Each row of a before or after table is a point. One or more steps were done to the points. Then noise was added and the rows were shuffled. The steps act on columns, c1 being the first. Write out the steps. A step turns or swaps two columns, mirrors them in a line or flattens them onto one, adds a multiple of one to another, or multiplies or shifts one. Angles are multiples of 10 degrees, from the lower column toward the higher: turns from -170 to 170, lines from 10 to 170 but not 90. Use the fewest steps. Two steps may share a column if one is a turn and the other turns, adds or multiplies; they go together, in the order done. Otherwise the lowest column goes first.

Before (12 x 3):
-0.35  -0.06  -0.18
0.47  -0.26  0.47
-0.06  0.58  0.72
-0.26  -0.14  -0.54
0.22  -0.07  0.22
0.16  0.08  0.72
0.14  -0.06  -0.28
-0.79  0.39  0.51
-0.39  -0.68  -0.40
-0.22  -0.64  -0.61
0.24  -0.66  -0.34
-0.12  0.18  0.25
After:
-0.78  -0.27  -1.07
-2.35  0.76  1.02
0.66  -0.13  0.45
-0.36  0.35  0.49
-1.06  -0.12  -0.37
0.48  0.17  1.43
-0.17  1.16  1.46
1.42  -0.52  0.94
-0.67  -1.28  -1.24
0.72  -1.32  -0.68
-1.17  -1.37  -0.81
0.42  -0.12  -0.55
Steps: multiply c1 by 3; multiply c2 by 2; multiply c3 by 2

Before:
0.18  -0.03  -0.07  0.39  -0.59  0.14  0.02  0.27
0.89  0.18  0.24  -0.79  -0.09  0.16  -0.57  -0.72
0.47  0.10  0.51  0.02  -0.60  -1.00  0.62  -0.02
0.19  0.15  -0.74  -0.41  -0.20  -0.16  -0.64  -0.16
0.62  -0.13  0.20  0.43  -0.14  -0.73  -0.70  -0.08
-0.03  0.17  0.52  0.16  -0.17  -0.50  -0.75  -0.18
0.29  -0.20  0.20  -0.55  -0.53  -0.19  -0.56  -1.12
0.20  -0.16  -0.19  0.20  0.02  -0.52  1.08  0.15
After, 8 rows:
0.88  0.27  -0.52  0.75  -0.68  0.18  0.23  -0.79
0.23  -0.12  1.03  -0.22  -0.62  -0.41  -0.20  0.23
0.18  -0.02  0.02  -0.28  -1.17  0.08  -0.03  0.40
0.47  0.13  0.65  -0.02  -1.18  -0.97  0.60  0.02
-0.06  0.19  -0.72  0.16  -0.76  -0.57  0.55  0.08
0.28  -0.17  -0.56  1.13  -1.14  -0.19  0.30  -0.54
0.62  -0.12  -0.67  0.13  -0.78  -0.79  0.25  0.45
0.17  0.13  -0.67  0.14  -0.82  -0.09  -0.73  -0.41
Steps: swap c3 and c7; turn c4 and c8 by 90 degrees; shift c5 by -0.60
